Rows are points. The points of each table are mixes of a few directions, plus a little noise. Count the directions of each table, and those that both share. Where both have some left over, give the other angles between the two spaces (their principal angles), to ten degrees, smallest first.

First (4 x 3):
[[ -9 -52 -39]
 [  4  69  42]
 [-14  15 -11]
 [ 17 -31   6]]
Second (5 x 3):
[[ -5 -20   6]
 [ 18  83 -21]
 [-20 -23  33]
 [ 24 -17 -49]
 [-17 -24  32]]
Directions: first 2, second 2, shared 1; angles 70

First (7 x 6):
[[ -30   16    8   23   37   42]
 [  27    6   75  -24   18   65]
 [   8    4   25   -5    5   16]
 [  -5   10   -4   19  -28  -74]
 [ -22    9   -8   19   14    3]
 [   2  -34 -101  -12  -38  -61]
 [  20  -11    5  -20   -8    9]]
Second (7 x 6):
[[-73  52  18 -78  43  32]
 [  0 -47 -10   1 -25  12]
 [ 36  50   8  39  16 -35]
 [ 72 -11 -16 -10 -11   4]
 [-15 -52  -9  12 -26   8]
 [ 18 -28  -8  38 -21 -14]
 [-40  37  15  -1  22  -7]]
Directions: first 3, second 3, shared 1; angles 60, 70

First (7 x 9):
[[ 10  33  32  21   1 -12  11  13 -10]
 [ -2  16   6  -8 -28 -30 -12 -30 -34]
 [-26 -25 -50  22  51  22 -34  18  36]
 [ 18 -17  49  -4   5  26   4 -41 -18]
 [ -5 -21  27 -46  27   7  -3  31 -21]
 [  0  45 -91   7 -77 -43  55  66  60]
 [  6 -30  27   8  21  32 -20 -57 -12]]
Second (10 x 9):
[[ 28  -7   9 -49  26  39 -93  50  -9]
 [-20  -5  30 -40 -25 -45  15 -45 -66]
 [ 13  30 -31  41  -7   9  43  62  64]
 [  2   9  13 -31 -11 -18  -5  15 -26]
 [ -2 -20   9 -37 -41 -15  49 -34 -19]
 [ -3 -17   6 -14  -8   0   5 -29 -14]
 [  1   5  10  -2  30   4 -59  11 -19]
 [-11  11 -22  81  42  17 -11  -9  40]
 [ 30 -12 -30  11  -4  54  14  39  72]
 [-34   8   7  42  -4 -42  42 -58 -24]]
Directions: first 5, second 4, shared 3; angles 50

First (10 x 12):
[[-22 -32  22 -13 -67  58  75 -72 -28 -48  21 -10]
 [  8  11  -9   4  24 -21 -27  26  10  17  -7   3]
 [-22 -32  22 -13 -67  57  74 -73 -28 -49  20 -10]
 [ 18  25 -18  10  53 -46 -58  57  22  38 -16   7]
 [  5   7  -6   3  16 -13 -18  17   6  13  -6   2]
 [ -1  -1   0  -1  -3   3   3  -3  -1  -2   1   0]
 [ 18  26 -18  10  56 -48 -62  61  24  40 -17   8]
 [-13 -18  13  -8 -38  33  43 -42 -16 -27  12  -6]
 [-13 -18  12  -7 -38  33  43 -42 -15 -28  11  -6]
 [ 21  30 -22  12  64 -55 -71  69  27  47 -20  10]]
Second (9 x 12):
[[ 19   8  75  79 -36 -65  47  49  28 -22 -16 -35]
 [  3  15  40  19   0 -26  -4  47  52  28 -37 -29]
 [ 10  -4 -51 -26  23  16  -7 -29 -21 -14  35  35]
 [-10 -18   7 -10  45 -10  -5 -35 -42   1   2  28]
 [-43 -44   4 -53  14  84 -37 -58 -90  55 -27  26]
 [ 40  21 -55  -4  14 -12   3  18  39 -19  38  23]
 [ 31  12   8  25 -49  18  10  59  43  24 -10 -17]
 [-20  16 -29 -25  -9   7 -13  -9  23 -15   4 -22]
 [-30  -7   2  -4  -1 -13   8 -42 -33 -38  10 -10]]
Directions: first 1, second 5, shared 0; angles 30

First (9 x 18):
[[-28 -50  12  18  10 -27  -8 -43   2 -39 -23 -12  59  57 -56  28 -34 -32]
 [-19 -81  -8  37  34 -32   5 -77  21  -8 -14  44  24  75 -99  48 -59 -27]
 [ 40  80 -14 -28 -18  39  13  70  -6  57  35  12 -86 -88  88 -46  55  47]
 [ -6   7   9  -6  -8   0  -7   8  -9 -17  -8 -26  21  -1  13  -5   7  -5]
 [  0 -22  -7  12  13  -6   6 -22  10  10   1  24  -9  16 -27  11 -16  -2]
 [  3 -12  -7   8   8  -1   6 -14   9  14   4  24 -16   6 -17   7 -10   3]
 [ 20  63   0 -27 -21  28   1  56 -13  20  17 -18 -36 -61  73 -36  44  26]
 [  7  40   5 -18 -18  15  -4  39 -12   1   6 -26  -8 -36  50 -24  30  12]
 [-21 -26  13   6  -1 -16 -10 -21  -4 -37 -19 -24  51  35 -25  15 -17 -23]]
Second (8 x 18):
[[ 43  30   0 -16 -33  25  20   6  -6  17   4  -3 -29  17 -20 -19   5  16]
 [ -5  61  16  -5 -14  44  -3  -6  -4  -4 -24 -34   7  39 -55 -31 -30  11]
 [ 16 -37  18  -4 -30 -10  -7 -27 -46 -12 -19 -35  50  33 -50  20  -7 -12]
 [ 25  44 -19 -18 -11   9  45  35  90 -41  21  21 -45  45  44 -41  18  -8]
 [-41 -61   2  24  41 -32 -45 -19 -57  42  -2  12  26 -79  11  48   0   1]
 [-55   8 -18  16  56 -16  -5  22  69 -22  14  37 -15 -31  71  -5   2 -13]
 [ -9  -3  27   7 -10  17 -32 -34 -83  36 -29 -41  37 -10 -74  16 -29  17]
 [ 26 -42 -25  -6   3 -35  26  22  38 -11  32  43 -30 -16  70  11  38 -14]]
Directions: first 2, second 4, shared 1; angles 80

First (10 x 32):
[[  -4   -3   21    7  -16  -11   -4    0  -28    5  -11  -17   14   -1
    -1    5   28    0  -50   31    0   -1  -35  -10   25   -5   12   13
   -20   16    7   43]
 [ -11   -8   53   18  -37  -28  -11    1  -67   14  -27  -41   33   -1
    -2   12   69   -2 -121   75    1   -3  -85  -23   60  -13   27   31
   -48   40   19  103]
 [   3    2  -17   -6   11    9    3    0   20   -4    9   12  -10    0
     1   -4  -21    1   37  -23   -1    1   27    7  -19    4   -9  -10
    15  -12   -6  -32]
 [   3    3  -18   -6   12    9    4    0   23   -4    9   13  -11    1
     1   -4  -23    0   40  -24    0    1   28    8  -20    4   -9  -10
    15  -13   -6  -34]
 [   5    3  -22   -7   15   12    5    0   28   -5   11   17  -14    0
     1   -5  -29    1   51  -32    0    1   36   10  -26    5  -11  -13
    20  -17   -8  -43]
 [   3    2  -15   -5   10    7    3    0   18   -4    7   11   -9    0
     1   -3  -19    1   33  -20    0    1   23    6  -16    3   -7   -8
    13  -11   -5  -28]
 [  -1   -1    5    2   -4   -3   -1    0   -7    1   -3   -5    4    0
     0    1    7    0  -13    8    0    0   -9   -3    6   -2    3    4
    -5    5    2   11]
 [  -3   -2   13    4   -9   -7   -3    0  -16    3   -7   -9    8    0
     0    3   17    0  -30   19    1   -1  -21   -6   15   -3    7    7
   -12   10    4   25]
 [   2    1  -11   -3    8    6    2    0   14   -3    6    8   -7    1
     1   -2  -14    0   25  -16    0    1   18    5  -12    3   -6   -6
    10   -8   -4  -21]
 [   2    2  -12   -4    8    7    2   -1   15   -3    6    9   -8    0
     1   -3  -16    0   27  -17    0    0   19    5  -13    2   -6   -7
    11   -8   -4  -23]]
Second (11 x 32):
[[ -1 -12  17   4   6  -7  18  12 -12  -4 -10   2  33  22 -24 -15  -2  -1
    8  14   0 -16  -4 -21  -7  19   9  11 -20  -2  11  -1]
 [ 10  10  -3   5   0   7 -12  16  21 -15   8   5  -1  -2   7   6 -17   2
   16 -17  13   5  30 -11 -26 -25  -1   7  -4 -28   6 -46]
 [-13   1 -21 -22  -4  15  37 -29 -26   8   1 -12  -3  -9  10   5  33   8
  -25   8 -15  -9 -32  17  19  22 -13  15  18  19 -33  54]
 [ 18  -8  37   5  -2 -34 -54  19  25  21   1  -4   1 -14   7  -8 -25 -11
   19  -8  11  31  11   5  -2  -2   1 -37  -8  29  23 -47]
 [  0  -4   1  16  22 -10  23  11   1 -22 -11   2  40  47  -7 -24  -5   6
   33 -24 -14 -38   8 -10 -28  -6  17   9  -8 -28  17 -47]
 [  1  13 -11  -3 -21  27 -22   4   8  -1  12  13 -45 -39  -5  33  -9  -6
  -27  24  25  31  20 -11   9 -17 -10   7  -2 -14  -8  30]
 [-14  -6  -5   0  -4  -5  -2 -25 -20  19  -6   1 -28  -9  -6   3  18  -6
  -28  22 -15   3 -31  21  43  16   4 -19  13  30  -6  69]
 [ -2  -2   1  31  20 -20  -9   6   9 -14 -12   9   8  40  -6 -21 -13  -2
   29 -23 -17 -27   8   5  -8 -20  26 -19  -1 -20  30 -36]
 [-13   7 -25 -10 -11  25  17 -22 -17   2   4   3 -30 -18   0  19  20   2
  -33  19  -3   2 -14   7  23   4  -8  12  13   1 -23  63]
 [  9 -12  24   1  15 -36  -9   5   8  11  -7 -15  35  20  13 -28  -4   0
   31 -27 -14  -7 -10  14 -10  11   5 -22   0  25  13 -52]
 [  5  14 -15 -28 -21  38  13   3   2  -4  19  -4 -11 -41  10  31   5   6
  -23  12  27  24  15 -16 -14  -1 -29  36  -1 -12 -33  12]]
Directions: first 1, second 5, shared 0; angles 40

First (8 x 32):
[[ -2   2  24 -24  39  28  14 -52 -12 -33  21  -4  18   6   9  23 -17 -24
   16 -17  -3 -14 -38 -28   0 -10   9 -47 -16  18 -14  -1]
 [-17  23 -66   9 -65 -14 -19  91  37  38 -26   0 -48  17 -31 -60  13  32
  -58   2  11  25  38  74 -18  28 -15  55  70 -32  14  -1]
 [-11 -34 -78  32 -59 -60 -12  85  10  55 -20   6 -44 -12 -30 -15  35  81
  -40   6   0 -19  37  61   0  47 -29  26  38 -25  -7   0]
 [ -5   4  24 -30  38  32  15 -52 -11 -35  23  -3  17   9   9  20 -19 -26
   14 -19  -3 -12 -39 -26  -2  -7  10 -47 -10  17 -16  -3]
 [  0   3  35 -24  21  18   4 -34 -18 -24  17   3  23   1  13  13 -15 -23
   26  -2  -3  -4 -13 -33  -5  -3   9  -8 -19  10  -5  -7]
 [ -1 -21   0   6  21 -40 -28  42  10  16 -46 -31  -9 -21   5 -21  11  17
  -13  -6  -6  41  26  -3  26  13 -14  69 -12  20  10  18]
 [ 28  22  21  41  18  38  31 -69  11 -12  17  10  16   7  10  33  -2 -46
   15  11   5 -15 -36  -8  12 -67  21 -76 -27  -3  10   9]
 [  7   1  39  -8 -13  -1  -4 -10 -28  -3  16  19  27  -8  15   6  -5 -14
   39  26  -1  -1  22 -35 -13  -1   7  31 -24  -7   7 -15]]
Second (10 x 32):
[[  17    5   24   -4  -13  -27   -1    3  -16    6   15    9   15   26
    37   36    0    0   19   -4   -7  -25  -16  -31  -22    5   24  -13
     9   -8  -23  -11]
 [   5   -2    8   -4  -10   -9    3   -3  -11    1   13   10    9    9
    12   17   -1    4   11    1   -3  -19   -7  -15  -12    6    8  -12
     1   -5  -12   -9]
 [   5   11   17    2   25   -4  -13    7   16   -2  -29  -22    2    0
    12  -15   -3  -21   -7   -7    0   39    2   -9   16  -16    3   35
    -7   15   12   15]
 [  -8  -18   38  -21   22   26    6  -46  -34  -27   20   12   31  -35
    -8    0  -12  -18   46   21   -1    3   19  -36    7   -1  -10   18
   -52   13   11   -9]
 [  12    0   62  -16   37   -3  -13  -23  -18  -16   -8  -14   33   -8
    34    7  -13  -36   39    5   -6   28    5  -59    7  -13   12   42
   -39   22    8    3]
 [ -18   14 -109   41  -31    5    5   59   70   31  -36  -16  -74   13
   -55  -47   22   41  -95  -21   13   13   -5  115   15    3  -25  -26
    71  -17    8   25]
 [ -26   16 -105   40   -3   21   -3   55   82   22  -59  -33  -76   -8
   -69  -76   18   24 -102  -22   19   52   11  121   38  -10  -36    4
    54    0   32   38]
 [  -9  -13    5   -9   -2   18    9  -23  -21  -12   24   18   11  -21
   -16    1   -4    3   21   14    2  -15   10   -7   -1    6  -11   -9
   -20   -1    2  -10]
 [  12   -9   18  -12  -34  -19   13  -15  -41    4   48   36   23   21
    26   54   -1   16   39    9  -10  -65  -19  -33  -39   20   20  -44
     4  -21  -34  -30]
 [  12   -2   40  -14    8   -9   -4  -16  -23   -8   12    5   26    3
    26   24   -8  -13   32    5   -5   -7   -3  -42   -9    1   13    6
   -17    4   -8  -10]]
Directions: first 5, second 3, shared 2; angles 90

First (10 x 32):
[[  5  46 -49  25 -87  57 -45  53 -32 -28 -31  36 -22 -27 -29  27  17  27
   -3  32  -9  22 -30  16  55  35 -31 -94  18 -10 -22 -45]
 [-38  36  72   9 -47  23 -17 -17  -8  25   1  53 -20   2 -63 -23 -22 -21
   33  11 -17   9 -20  -2  88  42  -1 -42 -29  33  30 -40]
 [-23  -2  41   1 -21  -1  -6 -20  -1  21   1  19 -10   5 -36 -25 -16 -32
   23   0 -12  11  -5   1  36  24   5  -8 -23  18  28 -17]
 [  5  21 -24   8 -20  18 -12  24  -9 -16  -5   7  -3  -9   1  20   8  23
  -10  10   3  -1 -11   3  10   3 -11 -25  14  -8 -18  -8]
 [ 14 -24 -52   4 -16   4 -10  19  -6 -14 -18 -18  -3 -10   9   4  14  -8
   -6   2  -5  21   6   9 -30   3  -8  -8   7 -22  -6   3]
 [ 22  -3  15 -19 101 -40  48 -16  27  -4  37 -35  32  17  71  23   3  42
  -31 -26  32 -51  22 -17 -67 -67  19  81  23  -2 -28  55]
 [ 15  -3   1  -9  59 -21  26  -8  16  -7  21 -22  19   7  45  16   3  29
  -22 -12  20 -29  12  -9 -42 -40  12  45  15  -5 -21  33]
 [ 23  17 -55   8 -13  21 -11  39 -10 -29 -10  -5  -1 -14  26  33  22  39
  -22   7  10  -4  -5   5 -14  -9 -14 -24  30 -22 -36   2]
 [-22 -50   8   1 -37 -11 -16 -22  -4  28 -19  -3 -14   4 -47 -49 -12 -77
   36   1 -28  43   8   7  12  40   3  -6 -39   4  53 -17]
 [ -3 -36  43 -21  76 -50  41 -44  27  23  28 -31  18  23  26 -21 -14 -22
    4 -27   9 -17  25 -14 -48 -31  27  79 -16   9  20  39]]
Second (10 x 32):
[[ -12  -33  -12   -2   24  -38   20  -16   -1   22   -2  -19   -4    2
   -37  -29  -14  -53   15  -19   -1   21   21    4  -24  -11   19   27
   -14   -1   12   18]
 [  14   12   46   -7  -46   55  -36   -4   18  -21   -2   22    9    7
    69   21   21   52   -8   31  -17  -20  -27   -9   33   39  -28  -26
    -1    5   21  -39]
 [  18   13   15   -3  -38   47  -30    9    9  -23   -4   16    8    0
    58   24   20   47  -14   22   -8  -13  -21   -3   19   26  -24  -26
     9   -5    4  -28]
 [  46  -65 -111    1  -56   34  -42   40   -2  -42  -50  -43    4  -17
    66   18   45    2  -19   23  -22   37    0   17  -64   28  -35  -27
    19  -52    0  -11]
 [ -18    6  -14    4   45  -47   35   -3  -12   22   10   -7   -9   -2
   -64  -16  -24  -35   10  -27   18    5   19    4  -10  -36   28   23
    -1    7  -19   31]
 [  -7   26  -30   10   34  -28   26   14  -17    5    8   -2   -8   -8
   -45    4  -13   -4   -5  -17   21   -1   10    3   -3  -36   17    5
    15    0  -38   25]
 [  -3 -100   -5  -15  -16  -21   -8  -37   17   23  -24  -40    2   13
     7  -52    1  -82   27   -4  -34   44   22    5  -45   36    1   31
   -38  -11   65    0]
 [ -26   38   37    3   46  -34   35  -12   -8   26   27   19   -5    4
   -58   -9  -30   -9    8  -21   18  -16    5   -5   25  -33   26   19
    -5   24  -18   18]
 [   7   53  -49   16   25   -7   17   41  -22  -14    8    7   -7  -19
   -29   31    0   35  -21   -8   30  -12    0    5    1  -43    6  -18
    36   -8  -63   20]
 [ -17   45  121   -9  -16   37  -13  -31   21    6   26   47   10   22
    34    5   -5   48    6   17   -7  -43  -28  -19   72   28   -8   -9
   -18   38   30  -36]]
Directions: first 3, second 3, shared 2; angles 70

First (11 x 32):
[[ 26  40  39   8  10   2  -9   7  -1  51  -6 -17  12   6   5  -1  24  15
   38   2  22  36  32  33 -51  35  64  -6 -17  21 -44  -2]
 [ 12  -5 -19  30  11 -44 -28  37  45 -57  25  37 -32  12 -10  18 -28 -25
    5  11 -41   6 -18 -59  15 -13 -48  44 -29 -28  -6  20]
 [-42 -45   1  14   0  47  21   5 -28  -1 -16   7  -9 -19   3 -52 -45 -20
  -80  -9 -40 -59   4  -7  53 -57 -30 -42  41 -42  75 -12]
 [ 17   3 -49 -16  -2 -28  -3 -43  27 -50  27  18  -5  14  -4  35  -4  13
   25 -30  -2  18 -57 -30   5  11 -62  52 -18 -18  -6  36]
 [ 20   8 -38   1   6 -51 -19  -5  41 -48  32  15 -16  14   4  38   4   1
   41   1  -4  25 -31 -29  -4  23 -47  58 -30 -12 -25  27]
 [-47 -58 -11  15  -6  13   9  40 -12 -30  -9  12 -20 -19   0 -30 -35 -37
  -72  28 -38 -63  11 -25  66 -56 -39 -30  33 -23  65 -24]
 [ 34  61  72  -7   3  48   8 -27 -32  96 -32 -26  39   6 -10 -15  29  35
   30 -34  40  43  32  57 -74  31 109 -37  -7  39 -47  -5]
 [  6  19  16 -34 -19  -5   6  -5 -20  32 -17 -30  27  -2  -5  26  54  17
   34  24  58  19  19  39 -28  33  62 -16   1  71 -40 -26]
 [ 24  36  42 -35 -26  39  13 -35 -33  38 -37  -3  42   8 -44  17  25  24
    8 -32  39  26 -12  13 -36  -2  72 -27  -3  66 -33 -10]
 [-45 -49  -6  23   6   9   7  45 -11  -8  -3  -4 -22 -21  21 -39 -24 -31
  -55  37 -31 -54  32  -1  50 -35 -25 -30  32 -30  56 -24]
 [ -3 -10 -47   3  18 -31  -3 -19  24 -23  36  -9 -17   0  39   4   2   7
   25   1  -3   3 -12   8   7  29 -57  37  -3 -42   8  23]]
Second (8 x 32):
[[ 24  -1 -26 -12  38 -37  30  24  30  -7  20 -34 -18 -35 -17  47 -14 -44
    6  10 -28  18 -38  13 -20 -19 -21  46  15  35  -6  20]
 [ 11  40  42  12   3 -26  20 -16  25  14  26  21 -40  24 -11  16 -46 -22
  -29 -86 -12   3 -57 -30 -32 -16  30  13  -6 -16   4  -6]
 [  1  34 -13  26  36 -26 -20  30 -19  -4   5  41 -11   7  74 -64 -19  53
  -19 -56 -53  -6  48  18 -59 -14   0 -25 -26 -93  32  44]
 [-35  -2   5 -22 -47   3 -15  -6 -47 -11 -24  24  23  23  27 -26  40  48
  -16   3  46 -33  40   3  11   6  33 -56  -3   8  10 -37]
 [-34 -38   6 -14 -56  58 -31 -22 -42  -6 -37   3  49  18  -3 -29  56  39
   13  63  64 -21  54   2  62  34  12 -52  -1  22  -9 -41]
 [  7 -53 -10 -19 -16  41  11 -17  21   1  -8 -56  22 -27 -76  58  25 -53
   39  96  38  16 -27  -1  70  22 -27  35  29  88 -35 -23]
 [  8 -17 -21  27  27  35 -29   9  -4   2  -8  -1  22 -10  22 -44   2  21
   24  36 -29  10  48  15  11  16 -34   0 -11 -48   3  35]
 [ 21  34  19   2  21 -43  34   1  35   5  28   1 -44   3 -17  40 -46 -39
  -22 -65 -24  10 -65 -17 -40 -25  12  34   2   7   1   6]]
Directions: first 5, second 4, shared 1; angles 50, 60, 90
